Each wall is flat, endless, passes through zero and stands at right angles to its row. A trip goes straight from one point to another. Which walls does it cross, in order?
(in the rows, 128 means zero)

Walls:
(1): [152 102  57]
(2): [166  76 156]
(3): [126 112 136]
(4): [161 143  99]
Trips:
[109 112 189] to [ 96 131 135] => 2
[ 91 124 101] to [103 140 118] => 1
[173 132 110] to [132 178 125] => 2, 1
[171  68 168] to [106  91 103] => 1
[ 89  72 124] to [86 66 65] => 2
[133 108 102] to [100 144 117] => 2, 3, 4, 1
[138 149 134] to [124 152 133] => none

Walls:
(1): [129 152 102 146 130 128 137 137  96 120 137  99]
(2): [117  99 139 128 111 166 122 108 105  66  66 163]
Trips:
[ 91 130 153 165 137 122 132 110 190 127 106 197] to [124 153 109 142  80  96 146 117  85 134 182 118] => 2, 1
[ 92  99 147 150  83 170 151 123  97  69 136 114] to [101 134 123 124 126  56 146  94 169 161 132 101] => 2, 1
[124 116 138 143 143  96 117 163  83  77 155 110] to [190  94 123 132  65 182 112 131 195 161 134 124] => 2, 1
[177 151 115 135 115  90 132 118 158 126  96 164] to [124  99 138 141  85 129 115 130 170 150 136 140] => 2
[134 159 168 128  81 120 104 157 137 193 123 121] to [128 100 156 116 121  92 150 169 102  86  87  96] => 2, 1
[ 64 138 138 161 139 112 180 112  90 215  93 161] to [130 101 170 110  80  87 124 143 108 132 137 161] => 1, 2

Walls:
(1): [162 102  75 119 115  77  79  85 122  97 128  93 170 122 177  68 165 143
 130 112 121 152 115  96 131 110  96 149 152  92 104 109]
(2): [ 96 118 137  81 139 141 116 111 109 173 123 158 135 164 165 156 109 119
 124 141 162 114 123 104 144 118 169 151 114 177 106 173]
(3): [114 113 194 161 100  82 172 116 143 122 108 114  97 113 110 108 131 102
 157  49 168  96 150 141 105 137 160  73 194 135 141 126]
(4): [177 143 115  90 123 146  84 156 152 108 169 136 134 201 122 143 147 133
 133 117 157 130 119 177 161 144 131 137 186 134 159 146]
(5): [115 138 148 177 165 133 109 157 104 105 119 208  95 132 148  84  92 148
  84 118 147 112 178 196 110 106 136 144 151 129  47 149]
Trips:
[107 132 182 103 153 120  91 103 146 130 105  76 130 170 115 139 104 125
 181  95 167 143  56 117 164 129 123 155 103 162 188 166] to [138 111 158  78 167  96 153 164 176  69  86 146 176 117 153 137 126 114
 127 166  97 151 149  98 157 141 175 109 160 166 105 121] => 1
[105 131 200 123 130 157 106 153 143  71  75 150  99  65 149  71 153 101
 113  93 135 146 122 174 140 192 181 142 129  82  73 113] to [206 158 163  93 175  99 138 161  98  78 168 159  96 113 158 107  89 170
 143 125 151 141 101 128 105 118 113 161 109  86 140 126] => 1, 4, 3
[ 97 143 118 127 157 120 134 151 137 146  90 112 119 135 129 150 112  68
 132 144 115 142 107 183  99 133 123 128 171 113 103  80] to [184 142 117 161 158 114 134 111 157 127 131  95  93 154 112 136  91 138
 154 107 108 115  94 178 139 109 154 162  93 193 120 109] => 4, 3
[171 181 109 106 152  83 145 133  66  67 156  96  93 125  76 137  94 106
 144 139 146 206  93 126 139 130 125  46 138 132 121 116] to [137 127 168 150  91 136 101 106  82 122 127 173  84 129 106 174 180 114
 129  53 106 147 140  81 143 141  97  82 123 118  75 131] => 4, 1, 5
[159 136 142 136 137 157 141  92 108 118 156 161 137 139 113  75  63 145
 138 170 189  85 132 176 192  81 158 159 125 168 138 142] to [150 109  96 114 113 118  94 163  91 120  76 119 129  56 110 150 150  94
 141 118 148 127 175  69 145 150 105  87  84 163 110 114] => 4, 5, 1, 2
[143  69 138 124 155 133 122  77 129 165 154 111  87 127  98  80 188  96
 177 145 136 119 166 160 111 124 124 125  88  85 126 109] to [170 117 152 153 144 123  82 130 160 164 103 147 128 104 152 169 138 158
 154 120 102 117 118 146 128 102  81 127 135 145 142 103] => 3, 4
[ 92 110 156 142  76 100 162  99 147 107 116 179 133  83 148 121 104  73
 123 103 105  94 142 137 175 118 140 146 128 186 120 160] to [122  86 105 142 174 170 169 108 107 116  94 133  86  77 166 127 135 161
 179 132 124  98  69 199 117 126 128 142 106 166 104  74] => 2, 3
[114 118 127 146  85 143  63 118 132 117 135 110 123 104 156 121 143 110
 134 140 178  97  99 164 125 155 123 107 150 156  87 136] to [146 190 127 114 152 143  99 118 123 137 126 106 108 104 102 117 176 134
 145 181 119 162  92 157 107 151 170 135 122 131 169  84] => 2, 5, 3, 1

Walls:
(1): [112 149  86 155 150 131 166  88 145 151  98 131 138  35 122  29 114 134
 162 183 107 152 177 114 143 119 138 130 147 150 143 122 221 179 152 106
 127 202 123 149 131 113 140 137 117 100 161 123]
(2): [ 86  51 141 128 133 142  94 122 111  68 134 131 169 114 180 146  98  67
  91 107 102 138 120 203 102 179  99 112 119 113 175 140 174 199 158 109
 119  66 119 130 154  93 101  54 120 170 109 134]
(3): [118 124  96 122 121  93  97 130 212 126 153 133 173  94 142 127 124 160
  64  64 119 140 139 163  78 134 161 127 142 133  93 134 114 108 181 153
 120 185  92 162 131 117 150 140 117 140 130 193]
(4): [161  94 146 134 184  92 111 142 142  82 160 100  99 113 157  92 127  99
 123 145 173 177 120 158  84 148 130 194 150 122 142 167  58 126 157 137
 112  98 176 127 153 127 136  87 125 162  86 148]
(5): [ 97 118 157 115 121 131 179 158 127 107 163 129 136  57 137  97  58 110
 156 134 157 134 127  88 197  79 128 105 121 128 127  93 115 136 177 126
 112  90 125 113  95  66  85 138 116  70 164 194]
(6): [ 95 170 145 116  65 104  87 114  60 147 114 130  86 153 103 117 142 102
 152 187 214  96 124 132 146 130  97 154 119 105  86  84 152  81 106 147
 131 125 116  94 183 160 114 122 101 164 130 158]
(7): [109 105 108  66 142 147 120 134 146  63 140  97 114 142 175 132 123 129
 129 110 137 170 120 137 129 114 189 146 154 132 110 156 107  78 115 130
 108 161 145 129 149 146 166 109 159  60 134 128]
(8): [ 99  75  74 154 129 133 168 105 156 124 110 122 154  67 137 162 143 162
 138 135 142 110 182 128 147 115 151 156 110 122 193  83 130 172 108  73
 167 135 125 130 112 101 121 128 119 158 102 174]
(9): [ 98 127 120  75 130  92 106 142  80 117 138 115 125 173 100 167 104 143
  85 103 137 140 162 112  73 151 120 116 143 116 214  86 101 172 112 139
  95 136 113 127 146 150 118 148  95 180 130  77]
(10): [118 180 169 116 137 150 112 143 146  82 135 104 116 111 131 150 158 107
 166 131 131 115 161 151  64 128 102 128 108 181  99 116  79 101 165 162
 135 167  98 135 114 145 166 118 117 106 170 187]
(11): [171 125 131  88  70 119 185  44 144 104 130 118 152 139 142 101 109 156
 139 159 126 165 112 126 157 158  91 114 137  73 141  52 157 140 170 135
 149  71 137 126 117  80 109 101 100 106  75 118]
(12): [131 141 109 122  76 172 140 133  73 146  69  90 121 122 111 124 191 136
 119 141 102 131 171 122 113 111 169 120 148 147 164 160 137 123 111 174
 114 139 120 138  96 126 117  79 155  91 149 162]
Trips:
[142 186 121 155 112  90 110  81  74 172 118 138 128  69 126 115 129  90
 154 114 148 201 165 132 144 118 133 129 124  94 104 128 105 115 113 208
 132  71 150 136 166 102 101 105 145 122 125 166] to [144 205 137 167 139 104 140 134 134 179 105 140 125  93 116 118 125 152
 104 105 165 116 142 111 110 121  88 133  82 157 117 137 120 130 150 113
 140 139 178 155 160 112 185 133 173 135 127 161] => 10, 3, 11, 12, 5, 8
[160 137 130 117  99 122 149 125 136 135 133 119  94 174 134 159 128 185
 143 101 139 147 130 160 100 180 112 131 123 144 107  66  96 131 113 146
  69  68 172 161 105 144 145 117 155 150 189 153] to [119 150 122 159 145 124 100 133  94 139 128 163  81  70 131 154  94 112
 135 160 214 121 174 128 138 176 148 116 181 103 124 118 120 102 100 144
 100 114 115 167 126 185 157 128 100  97 129 137] => 3, 11, 5, 1
[139 117 108 132 117  90 153 152 146  99 133 149 130 116 151 107  88 186
 164 102 121  96 123 151  93 121 149 177 181 131  89 127 170  93 143 150
  77  99 109 111 106  88 144 134 141  71 119 122] to [110 155 140 157 138  63 124  94 135  95  84 144 112 115 135 147 103 145
 181  99 107 133 131 123 111 104 130 160 171  94 116 123 137 164 231 151
 125  81 139 128  53 134 160 129  76 152 119 110] => 10, 2, 7, 8, 9
